Every row gives one point. A path goes straight from each point to the next, and from the last back to the first. The post is the endless flat space through its rows: a point in 2 columns, a line in 3, a plane in 4, and so on, so that a path can go around it. Count how often the path circles the post. Going back the other way cancels.

Post, one row:
4; 3
Path:
-25; -6
-4; -41
30; -13
-15; -57
-23; 14
-3; 25
49; 20
33; -15
-10; -22
-1; -16
17; -12
26; 27
-4; 58
34; 40
18; -16
-6; -11
-16; -1
-1; 50
26; 18
46; -25
-12; -39
-53; -1
-8; 52
23; 11
33; 60
-6; 20
Times around: 2

Post:
32; -39; -35; 22; -4; 15; 18; 28; 4
0; 14; -18; 35; -7; 15; 2; -15; -18
-25; 36; -23; 8; -3; 10; 5; 20; 5
30; 12; 3; 7; -14; 11; 28; -27; -11
-3; -6; 6; -4; -7; 16; -1; 12; -10
8; 11; -3; -14; -15; -15; 9; -15; 26
7; 9; 38; -4; -12; 8; -17; 29; 7
-14; 15; 0; 2; 26; 8; 6; 0; -16
Path (32 x 9):
-16; 31; 2; -2; 10; 32; 18; 23; -14
-13; -2; 8; -17; -14; 25; -8; 20; 28
11; 20; 31; -41; 0; 30; 20; 18; -5
41; 16; -21; 16; 15; -8; 21; 8; 16
11; 55; 26; 16; 34; 36; 7; -3; -18
-7; -24; -30; 7; 30; 11; 16; 27; 21
-15; -2; -1; -21; -9; 1; 13; -20; -4
-5; 9; 2; -9; -20; 12; 15; 20; -11
16; 2; -11; -18; -21; 6; 12; 25; -16
-6; 1; -54; 17; -12; -14; -2; 19; -4
1; 8; -7; 5; 44; -4; 40; 13; -9
-18; -12; 21; -20; 0; 13; 8; 1; 18
21; -10; 2; 14; 11; 23; 5; 12; 5
-3; -8; 8; -3; -11; 25; -9; 12; -8
10; -5; 23; -16; -4; 7; 12; -21; 26
-9; -22; 9; 25; -30; 8; -20; 32; 15
-6; 28; 26; 8; -6; 12; -2; 60; -6
-19; -11; -46; 1; -3; -4; 36; 15; 14
-30; 11; 7; 15; -4; 20; -6; 5; 3
-13; 46; 4; 20; -16; 25; -6; 2; 12
9; 32; 14; 37; 40; 17; -13; -22; -11
-9; -1; -23; -15; 13; 22; 39; 15; 2
23; 15; 33; 14; 18; 23; 12; -1; -8
24; 26; 8; -30; 7; 18; 14; -1; 6
30; -10; -44; -5; 6; -26; 10; -9; 16
16; -14; 12; -18; -22; -1; 23; 21; -5
-3; 20; -2; 10; -17; 7; 15; 12; 7
1; 0; 27; 9; -7; -13; 11; -24; 7
11; 4; -36; 42; 24; -15; 21; -13; 0
13; 18; -19; 35; -22; -13; -2; 7; 44
-36; 18; -49; 3; 5; 14; 3; 13; 14
10; 19; 3; 16; -15; 12; -6; -15; -3
Times around: 1

Post (17 x 18):
-9; -3; -17; -5; 24; -12; -3; -1; -2; 21; 5; -9; 6; -9; -11; 8; -18; -7
-2; 7; 9; -1; -3; -2; -4; -15; 9; -7; 14; -18; -2; 16; 2; -20; 28; 13
-9; 15; -18; -40; -23; 13; -4; -3; 11; -1; -20; 30; -6; 37; -8; 31; 34; 5
-1; 17; -12; 2; 4; 5; 25; -22; 10; -14; 9; -20; 10; -33; 1; 5; 17; 32
32; 14; 9; -27; -14; -3; -9; -26; 5; -13; 13; 16; -22; 9; 9; 24; 8; 37
-25; 9; -16; 4; -11; -26; -10; 6; 0; -14; 2; 9; 7; -8; -24; -21; -10; 25
-2; 6; -13; -20; 4; 28; -15; -8; 15; -8; 15; -24; -2; 4; 7; -9; -7; -5
-14; -16; -9; -7; 21; -26; 6; 7; 23; -30; 1; 44; -14; 1; -52; -23; 20; -11
-3; 10; 10; -20; 5; -27; 12; -33; 33; 6; 25; 3; 11; -17; -29; -17; 6; -18
1; 20; -6; -26; 12; -9; -2; -4; -3; 34; 4; -31; 9; -1; -30; -24; 19; -13
-12; -8; 29; 1; -9; 11; -1; 9; 23; -28; -2; -2; 3; -11; -16; 4; 13; 12
-23; 15; 7; -25; 23; -14; -23; 0; 34; -18; -12; 8; 4; 21; -19; -5; -4; 6
21; 6; -9; 22; 2; 15; -14; -12; 15; -14; -13; -27; 23; -6; -6; 17; -6; 22
-4; 51; 3; 11; -10; 5; -10; -32; -11; 2; 19; -21; -4; -13; 1; -9; -7; 4
36; 27; 15; 2; 1; -11; 27; -8; 7; -4; 7; 16; -4; 17; -9; -7; -10; 18
-11; 10; 0; -14; 3; -2; -15; -8; 10; 7; 22; 38; 7; 11; -21; -12; 3; 3
15; 21; -18; 18; 10; -11; -8; 25; 11; 7; 11; -8; 3; -3; -13; -1; -8; 19
Path:
-6; -13; 20; 20; 11; -24; -1; 19; -11; -2; 3; 21; 14; 25; -24; -9; -11; 38
-9; -3; -1; -32; 21; 3; -23; -4; 23; -1; -5; 23; 35; 22; -11; 7; 48; 3
-19; -9; -13; 21; -13; -1; -45; 23; -9; -16; 11; 25; 21; -13; 8; -18; -30; 48
-1; 20; 12; 21; -1; -28; -11; -3; 32; 2; 7; 28; -3; 17; -22; -14; 36; 2
14; 13; -10; 31; 11; 13; -27; -6; -4; -29; -22; 30; 8; 52; -24; -24; 30; -21
8; 8; -16; -11; 22; -25; 38; 20; 11; -1; -4; -2; 9; 23; -16; 9; 40; 1
-7; -28; 37; -50; 5; 44; -27; -4; 8; 8; 27; -12; -10; 16; -9; -3; 26; 0
1; 18; 12; -7; -10; 49; -34; -24; 29; 0; 25; -5; -17; 29; 13; -8; -11; -9
23; 11; -6; 5; -4; 7; 14; -17; 6; 16; 1; -18; 21; -28; 17; 17; 1; 16
-11; -28; 0; -29; -7; -14; -12; -4; 36; -12; 33; 11; 34; -19; -23; -43; 1; -4
-1; 42; -17; -18; -2; 2; -3; 22; 19; -30; 9; -5; -22; 23; 6; 14; -7; 23
-11; 26; -7; -32; -16; 36; 30; -20; 13; 4; 20; -25; -26; -6; -5; 11; 5; -21
-3; 9; 27; -19; -4; -18; -24; -26; 6; -20; 9; -22; 24; -8; -28; -11; -42; 7
0; 14; -15; -11; 1; 18; 1; -26; 31; -20; 23; 4; 15; -10; 0; -4; 3; -9
16; 23; -20; -24; -5; -9; -13; 1; 8; 2; -15; 16; -9; -6; -1; 27; 60; 32
-5; -22; 27; -7; -7; 6; 0; 8; 22; 17; 16; 13; 36; -29; -13; 15; -23; 35
36; -4; 1; -9; -11; 13; 1; -17; 29; 13; 15; -5; -10; 4; -21; 24; 49; 19
-27; 14; -22; -12; -10; 0; -35; -49; 6; 20; 11; -18; 15; -9; 15; 0; 23; 28
1; 12; 3; 2; 6; 1; -2; 21; 14; 1; 10; 21; 8; -27; -20; 13; -17; -1
-6; 0; -43; -19; -20; -25; -16; -39; 8; -15; -6; -11; 9; 3; -25; 14; 38; -4
-10; -15; 6; 9; -19; 24; 2; 5; 40; -41; 6; 20; 9; 21; -1; 7; -12; 8
21; -22; -5; -12; -9; -12; -10; -2; 41; -6; -10; -26; 21; -3; -38; -11; 56; 49
15; -14; -44; -32; -1; -31; 0; -19; 15; -24; -1; 6; -17; -15; -32; -20; 45; 14
3; -5; 27; -15; 24; 4; -21; 3; 21; 4; 10; 11; 28; 15; -8; -6; 9; 18
7; 39; -40; -11; -15; -9; 5; -9; 19; -28; 13; -17; 0; 11; -10; -15; 52; 32
15; 20; -11; -8; -11; -6; 17; -41; 13; -22; 2; -12; -7; 7; -28; -11; 11; 3
Times around: 2
